Each row of a before or after table is a point. The points were changed in one or more steps. Then noise was added and the rows were shuffled. The steps act on columns, c1 being the first. Write out the steps. A step turns or swaps two columns, mirrors them in a line or flattens them onto one, adds a multiple of one to another, or multiplies or shifts one. Angles are multiples of 10 degrees, from the lower column toward the higher: turns from -170 to 170, lines from 10 to 170 but not 90. Use the fewest steps. Two steps may share a column if one is a turn and the other turns, adds or multiplies; they go together, in the order done. Otherwise the lowest column goes first.

Before (8 x 2):
-.07	.11
.29	.13
-.18	.27
.54	.08
-.05	.04
.02	.09
-.33	.10
.46	.34
After (8 x 2):
-.03	.03
.06	.09
-.27	.09
.00	.11
.63	.34
.58	.09
-.05	.27
.37	.14
Steps: add 0.5 times c2 to c1

Before, 13 rows:
.13	.22	-.29	-.11
.08	.20	-.31	-.10
.07	.18	.04	-.08
.30	-.11	-.30	.00
-.04	.05	.08	-.22
-.05	.08	.10	.18
-.17	-.30	-.32	.19
-.22	.19	.18	-.23
.34	-.06	.05	.20
.08	-.24	-.04	-.05
-.02	.24	-.12	.02
.17	.30	-.42	-.24
.21	-.09	-.33	.26
After (13 x 4):
.41	.20	.06	-.09
.61	-.08	.38	.26
.43	.22	.20	-.10
.07	.23	-.12	.02
.72	-.10	.63	.02
-.14	.03	-.07	-.22
-.50	.19	-.49	-.23
-.16	.08	-.08	.19
.61	.29	.23	-.23
.07	.18	.19	-.07
.48	-.05	.90	.22
.01	-.31	-.59	.21
.14	-.24	.18	-.08
Steps: multiply c1 by 3; turn c1 and c3 by 60 degrees

Before, 11 rows:
.02	.53	-.17	-.04	-.32	.12	.01	.08
-.18	-.05	-.41	.16	-.23	.12	-.23	.17
-.31	.22	-.46	-.03	-.23	.42	-.17	-.45
-.46	-.32	.01	-.46	-.23	.04	.29	.13
.39	.11	.21	-.28	.07	.50	.04	-.02
-.41	-.41	-.11	-.32	-.24	.58	-.21	.02
-.11	.02	-.09	-.11	-.48	.10	.15	-.20
.22	-.08	.36	.12	.06	.03	.13	-.04
.05	.29	.38	.13	-.01	.01	-.16	-.15
-.55	-.55	-.14	-.22	.08	.50	.21	.32
-.20	.16	.11	.17	-.43	.16	.17	-.02
After (11 x 8):
-.02	.13	-.43	.21	-.10	.11	.29	-.12
-.48	.64	-.31	-.04	.10	.49	-.30	.00
-.08	-.32	.37	-.02	-.03	.01	.21	-.01
-.34	.37	-.24	.36	.28	.58	.03	.21
.07	-.43	-.16	.31	-.08	.14	-.02	-.33
.08	.04	.41	-.11	-.14	.04	-.05	.08
.29	-.10	.34	.02	.24	.51	-.18	-.03
-.44	.35	-.15	.31	.16	.04	-.48	.03
-.14	-.39	-.54	.25	.02	.42	.13	.28
-.09	-.11	-.11	.48	-.13	.10	-.19	.16
-.22	-.15	.04	.32	-.36	.17	-.06	-.07
Steps: turn c1 and c3 by 20 degrees; turn c2 and c8 by -150 degrees; turn c4 and c7 by 150 degrees; turn c4 and c5 by 70 degrees

Before, 10 rows:
.30	.46	-.58	.03	-.14	.17	-.27	.17	-.01	-.38	.14
.13	.27	.14	-.23	-.07	.11	.32	.20	-.06	-.39	.15
-.83	.13	-.14	.02	-.44	.16	-.24	-.16	.10	.64	.15
.07	.17	.16	-.28	-.14	-.31	.27	-.07	.43	-.17	.00
.24	-.09	.04	.52	.12	.23	-.13	.16	.23	-.44	-.05
.34	.15	-.73	-.20	.11	-.40	.46	-.04	.02	-.42	.19
.48	.09	.05	-.20	.12	.23	.01	-.07	.09	-.33	.24
.40	-.02	.10	-.11	.04	-.01	.13	-.12	.06	-.14	-.41
.31	.35	.20	.15	.01	.07	.51	-.22	.16	.17	.11
.36	.13	.15	.20	.02	-.07	-.23	.07	-.13	-.37	.12
After:
.40	-.01	-.10	.10	-.38	-.01	.13	-.11	.05	-.16	.15
.30	.47	.04	-.60	.18	.16	-.27	.17	-.01	-.38	.05
.35	.14	.20	.14	.09	-.07	-.21	.06	-.14	-.37	-.08
.07	.17	-.29	.15	.05	-.32	.28	-.07	.43	-.16	.12
.48	.10	-.20	.03	.14	.22	.01	-.08	.09	-.31	-.23
.24	-.10	.51	.04	-.11	.24	-.13	.15	.23	-.44	-.08
-.84	.13	.03	-.15	.34	.17	-.24	-.16	.09	.64	.30
.14	.25	-.22	.13	.18	.11	.32	.19	-.06	-.40	-.02
.32	.34	.17	.20	.09	.07	.50	-.21	.16	.17	-.06
.34	.15	-.18	-.72	.11	-.39	.46	-.04	.02	-.42	-.20
Steps: swap c3 and c4; turn c5 and c11 by -120 degrees

Before (8 x 14):
.30	.26	-.01	-.24	.11	-.11	-.54	-.29	-.06	.09	-.11	.04	.25	-.43
-.13	.13	.36	-.33	.02	.19	.37	.25	-.17	.23	-.57	-.37	.37	.37
.14	.21	-.01	.47	-.34	.26	.60	.61	.02	-.03	-.04	-.18	-.23	-.42
.30	-.01	-.24	-.01	.01	-.11	.05	-.29	.03	.00	.09	-.09	.00	.25
-.57	.31	-.02	-.50	.28	-.09	.20	-.24	.33	.06	.04	-.29	.01	.03
-.39	-.31	.04	.15	.34	-.32	.12	-.06	-.12	.19	-.36	.09	-.26	-.29
.22	-.35	-.11	-.01	-.14	-.04	-.03	-.26	.51	-.09	-.26	.07	-.08	.27
.24	.14	.01	.21	-.05	-.36	.44	.40	-.05	-.17	.10	.37	.47	.17
After, 8 rows:
-.39	-.29	.00	.17	.31	.44	.10	-.04	-.12	.17	-.06	.09	-.27	-.32
.30	.26	-.02	-.21	.11	.38	-.53	-.29	-.05	.11	-.23	.07	.24	-.04
.32	.00	-.25	-.02	-.02	-.09	.08	-.27	.03	.01	.23	-.09	.04	.01
.24	-.37	-.15	-.01	-.15	-.18	-.05	-.25	.53	-.09	.07	.04	-.12	-.30
.24	.14	.02	.23	-.03	.10	.45	.41	-.05	-.21	.37	.40	.47	-.05
-.57	.31	-.03	-.51	.27	.03	.18	-.21	.34	.05	.11	-.32	.01	.02
.16	.19	.01	.50	-.36	.12	.59	.62	.01	-.03	-.48	-.16	-.27	.15
-.13	.14	.33	-.29	.00	-.43	.35	.25	-.19	.23	-.11	-.39	.37	-.55
Steps: turn c6 and c14 by 130 degrees; turn c11 and c14 by 70 degrees

Before (14 x 24):
-.03	-.39	.07	.27	.08	.09	-.17	.22	-.30	-.59	-.53	.50	-.01	.03	-.19	.33	-.21	.14	.20	.13	.41	.08	.12	-.20
-.40	-.12	.37	-.04	-.30	.04	-.16	-.07	-.16	-.13	.39	-.36	.19	.04	-.04	.10	.15	.48	.04	-.30	.38	.13	-.24	-.12
-.08	-.11	.39	.36	.04	-.30	.00	-.23	.16	-.04	.12	-.44	.29	.14	.00	.01	.11	.33	-.05	-.18	.28	.13	-.39	-.59
.53	.33	.32	-.24	-.45	-.43	.51	-.09	.28	.00	.41	.15	.41	-.22	.24	-.15	.37	-.16	.47	.16	.35	-.12	-.30	.27
.03	-.22	.04	.03	.15	.05	-.22	.10	-.38	-.30	-.28	-.32	.10	.03	.02	.15	-.19	.43	-.31	-.18	.23	-.09	.58	-.14
.17	.12	-.13	-.52	-.17	-.47	-.20	-.08	-.09	.10	-.28	-.08	-.07	-.35	-.62	-.35	.05	-.01	.17	.11	-.11	-.15	-.33	.29
.26	-.16	.02	.42	.19	.00	-.08	.17	-.23	-.39	-.07	.25	-.19	-.30	-.21	.33	-.35	-.01	.15	.28	.18	-.37	-.10	.37
.30	-.07	.02	-.08	-.46	-.20	.10	-.09	-.18	.02	-.25	-.11	-.15	-.05	-.05	-.28	-.12	-.47	.41	.03	-.03	-.16	-.33	.39
-.31	-.45	.23	.21	.10	-.01	-.22	-.29	-.11	-.33	-.28	.11	.28	.19	-.05	.29	-.22	.33	-.47	-.02	.28	.04	.16	.15
.44	-.20	-.02	-.17	-.26	-.19	-.05	.16	-.12	.26	-.44	-.08	.11	-.23	-.26	-.18	-.05	.21	.55	.37	-.30	-.07	-.34	.57
-.07	.19	.22	.07	-.45	-.52	.07	-.18	-.13	.42	.48	-.05	.25	-.20	.18	-.11	.29	-.04	.20	.18	.06	.17	-.03	-.09
-.24	-.27	.20	.42	.22	.35	-.04	.20	-.13	-.38	-.29	.27	.42	-.01	-.35	.48	-.38	.16	-.15	-.44	.06	-.08	.30	-.16
-.51	.11	.10	.20	.13	.01	-.17	-.04	.24	-.35	.25	-.49	.34	.20	.12	.04	.13	.28	-.16	-.14	.17	.58	-.01	-.25
.19	-.14	.11	.09	-.27	-.26	-.11	.18	-.20	-.10	-.51	.01	.18	-.71	-.10	-.26	.11	-.23	.32	.23	.17	-.33	-.16	.53
After (14 x 24):
-.53	.10	.10	.18	-.12	-.09	-.15	-.08	.03	-.35	.22	-.54	-.55	.33	.13	.00	.13	-.28	-.14	-.12	.15	.44	.01	.23
.07	-.22	.03	.03	-.10	-.13	-.24	.16	-.30	-.28	-.27	-.32	.11	-.21	.01	.21	-.13	-.22	-.26	-.19	.26	.07	.56	.39
.16	-.16	.11	.08	.11	.39	-.11	.20	.30	-.09	-.52	.06	.39	-.70	-.09	-.27	.01	.57	.30	.23	.17	.12	-.20	-.17
-.38	-.11	.41	-.04	.34	.10	-.15	-.05	-.16	-.13	.42	-.35	-.11	-.06	-.01	.04	.18	-.18	.02	-.28	.41	.23	-.23	.44
.44	-.21	-.04	-.21	.11	.33	-.08	.17	.03	.24	-.46	-.04	.07	-.30	-.25	-.11	-.12	.53	.55	.37	-.31	.10	-.32	.32
.27	-.15	.04	.41	-.16	-.07	-.05	.19	.01	-.40	-.08	.23	.33	-.40	-.20	.40	-.24	.41	.11	.27	.17	-.22	-.12	.09
.29	-.09	.01	-.04	.29	.42	.09	-.13	-.10	-.01	-.25	-.13	.14	-.18	-.04	-.22	-.21	.43	.38	.00	.00	-.16	-.39	-.39
-.32	-.41	.25	.17	-.07	-.05	-.21	-.33	-.20	-.34	-.29	.08	.01	.06	-.03	.33	-.09	.11	-.49	.00	.28	.29	.10	.38
.51	.32	.35	-.29	.18	.60	.49	-.09	.33	-.02	.39	.15	.17	-.04	.18	-.26	.28	.30	.46	.20	.33	.37	-.31	-.10
-.01	-.38	.07	.28	.01	-.10	-.16	.18	-.22	-.57	-.53	.47	-.09	-.17	-.17	.36	-.08	-.19	.19	.12	.38	.03	.11	.06
-.21	-.23	.23	.44	-.01	-.39	-.06	.21	-.10	-.39	-.29	.28	.14	-.07	-.36	.60	-.19	-.17	-.16	-.45	.07	.38	.30	.19
.13	.14	-.11	-.52	-.07	.53	-.18	-.11	.13	.10	-.25	-.07	.15	-.34	-.61	-.35	-.08	.28	.17	.07	-.11	-.12	-.32	.06
-.07	.23	.21	.05	.12	.68	.05	-.19	.04	.43	.46	-.03	-.07	-.28	.15	-.18	.25	-.09	.22	.18	.06	.27	-.03	-.04
-.09	-.11	.43	.35	-.19	.24	-.01	-.21	.03	-.01	.09	-.50	-.05	.23	-.01	.00	.12	-.67	-.02	-.17	.29	.29	-.40	.24
Steps: turn c5 and c6 by -150 degrees; turn c9 and c14 by 40 degrees; turn c13 and c22 by 80 degrees; turn c16 and c17 by 20 degrees; mirror c18 and c24 in the line at 50 degrees
